Each row is a point. Each copy is the shape, with its points in the same order, stretched, turned, moved and blurred by noise. Say if it was mirrored as well.

Shape:
[[-5.4 -3.2]
 [ 2.9  4.6]
 [-1.8 -2.8]
 [ 6.3  0.6]
 [ 5.3  3.0]
 [-3.8  0.6]
 [ 3.1  0.5]]
Copy 1:
[[ 1.8  7.1]
 [-4.6 -0.6]
 [ 2.0  2.7]
 [ 0.3 -4.7]
 [-2.4 -2.5]
 [-2.1  6.6]
 [ 0.8 -1.6]]
Copy 1 is: mirrored
Copy 2, 7 rows:
[[-7.2 -1.1]
 [ 6.5  4.0]
 [-4.1 -2.8]
 [ 4.4 -2.5]
 [ 6.2  1.2]
 [-1.3  2.4]
 [ 1.7 -0.9]]
Copy 2 is: only turned
Copy 3, 7 rows:
[[  5.3 -11.6]
 [  2.8   7.0]
 [  1.8  -7.0]
 [ -3.9   5.8]
 [ -0.8   7.6]
 [  6.6  -5.3]
 [ -0.6   2.2]]
Copy 3 is: mirrored
Copy 4, 7 rows:
[[-4.3 -6.9]
 [ 0.6  1.5]
 [-4.0 -3.3]
 [-2.4  4.7]
 [-0.7  3.7]
 [-1.6 -5.2]
 [-2.1  1.7]]
Copy 4 is: mirrored

Shape:
[[ 2.2  1.2 -6.6  2.9]
 [-1.8 -1.1 -7.2  7.2]
 [ 0.5 -3.4  0.7  2.9]
 [-5.9  2.3 -5.2 -2.1]
 [ 3.0  6.9 -4.4  3.3]
 [ 2.3  0.0  3.9  5.8]
 [ 0.9  2.5  2.5  2.1]]
Copy 1:
[[-3.7  2.7 -0.9 -6.3]
 [-4.1  9.4  0.5 -4.1]
 [-3.8  2.3  4.2  2.3]
 [ 4.9  4.7 -1.5 -0.1]
 [-5.2  0.4 -5.8 -5.4]
 [-8.2 -0.3  0.5  3.8]
 [-4.4 -1.0 -1.8  3.0]]
Copy 1 is: only turned
Copy 2 (7 x 4):
[[ 6.0 -4.1  3.6 -2.0]
 [ 7.4  0.4  5.4 -7.7]
 [ 0.5  1.2 -1.7 -2.6]
 [ 5.1 -0.6  8.8  0.6]
 [10.0 -4.5  3.6  3.8]
 [ 2.3  1.0 -5.1 -0.6]
 [ 3.9 -0.5 -1.4  3.8]]
Copy 2 is: only turned

Shape:
[[ -2.1   9.2   2.5  -1.6  -1.4   5.2  -3.4   2.1]
 [ -0.7  -4.3 -10.8  -1.2   0.3  -1.7  -0.4   1.7]
 [ -5.0   5.4   2.0  -7.1  -3.9   3.7   3.2   4.9]
 [  4.2  -0.6   2.9  -2.2  -7.0   1.6  -1.2   0.0]
 [ -4.1   0.9  -0.7  -1.5   1.3  -4.9  -2.1  -0.9]
 [ -2.1  -2.2  -5.8  -6.1   4.8   4.2  -2.4   2.2]
 [  1.1   4.8   1.9  -2.3  -2.2   1.6   3.1  -2.8]
 [  1.8  -2.2  -6.7  -3.3  -0.6  -1.3   1.0   4.1]
 [ -8.4  -1.3  -0.8   3.3   0.2  -2.1   0.2  -2.4]
 [ -8.2   0.7  -4.1  -1.7   3.0  -6.2  -3.7  -3.4]
 [  0.9   4.8   7.5  -0.6  -1.3  -1.6   2.1   2.8]]
Copy 1 (11 x 8):
[[-3.8  2.6 -6.0  3.4  5.1  4.1  2.4 -2.6]
 [ 3.9  5.1  8.0  1.3  3.5 -1.9 -4.5  0.3]
 [-4.9  3.3 -7.1  0.1  4.1  6.2 -2.1  4.5]
 [ 0.0  1.7 -7.7  4.7 -5.2 -1.2  1.9  1.1]
 [ 4.8  0.0  0.9 -3.1  3.8 -1.1 -1.4 -3.6]
 [-0.8  4.4  8.7  3.4  3.2 10.2 -1.1 -2.1]
 [-3.5  4.5 -5.9 -3.9  0.6  0.1 -0.1 -1.7]
 [ 1.8  6.6  4.4  0.2  2.7  0.7 -1.3  3.5]
 [ 1.3 -6.6  1.8 -2.9  3.7 -6.2 -6.6 -5.5]
 [ 7.3  0.5  3.7 -3.5  6.3 -1.3 -4.2 -6.9]
 [-3.0 -0.7 -6.4 -4.6  1.7 -1.2  3.3  1.3]]
Copy 1 is: mirrored
Copy 2, 11 rows:
[[ -1.8  -1.2  -8.2   8.4   3.8   3.6  -1.4  -9.9]
 [  5.3  -5.7  10.3  -2.6   2.7  -7.4  -1.4   0.1]
 [  0.6  -6.6 -14.6   3.9   1.2  -0.5  -1.4  -3.1]
 [  9.4   0.7  -3.4   2.2  -4.8   0.7   0.8  -4.4]
 [ -1.8  -5.0   4.1   1.0  -1.9   3.9  -0.3  -0.6]
 [  1.5  -9.3   3.6   7.4   1.0  -5.5   1.2  -4.5]
 [ -0.6   1.2  -5.5  -0.6  -3.4   1.2   0.6  -6.2]
 [  5.4  -3.8   4.5  -0.3   0.2  -7.3  -3.3   0.6]
 [ -2.4  -6.3   2.8  -2.1   2.7   5.9   5.0   1.6]
 [ -3.9  -8.5   8.0  -1.0  -0.3   4.8   0.7  -1.8]
 [ -1.6   2.1  -7.3   4.1  -3.4   4.6  -1.2   0.5]]
Copy 2 is: mirrored
Copy 3 (11 x 8):
[[ 6.1  4.2 -8.2 -0.4 -3.4  2.5  0.4 -1.7]
 [-9.0  4.2  4.8 -2.0 -3.1  4.9 -1.9 -4.5]
 [ 1.5  0.4 -8.6 -5.4 -6.4  1.3  6.8 -7.3]
 [ 0.2  6.9 -1.4  1.0 -5.6 -6.2  3.8  0.8]
 [-2.5 -0.3 -1.1  1.7  2.3  4.3  3.5 -2.4]
 [-3.4 -1.5  0.3  1.6 -7.4  6.4 -3.0 -2.5]
 [ 1.4  1.9 -7.0  3.1 -1.8 -4.1  1.5 -5.3]
 [-8.6  3.5  0.2 -3.1 -4.5  2.0  0.0 -2.9]
 [ 1.5 -1.9  3.0 -1.2  4.6  2.6  1.4 -5.2]
 [-2.5 -0.8  1.2  3.7  3.5  9.1  3.9 -5.2]
 [ 0.7 -0.8 -8.2 -2.3  1.9 -4.4  3.2  0.6]]
Copy 3 is: mirrored
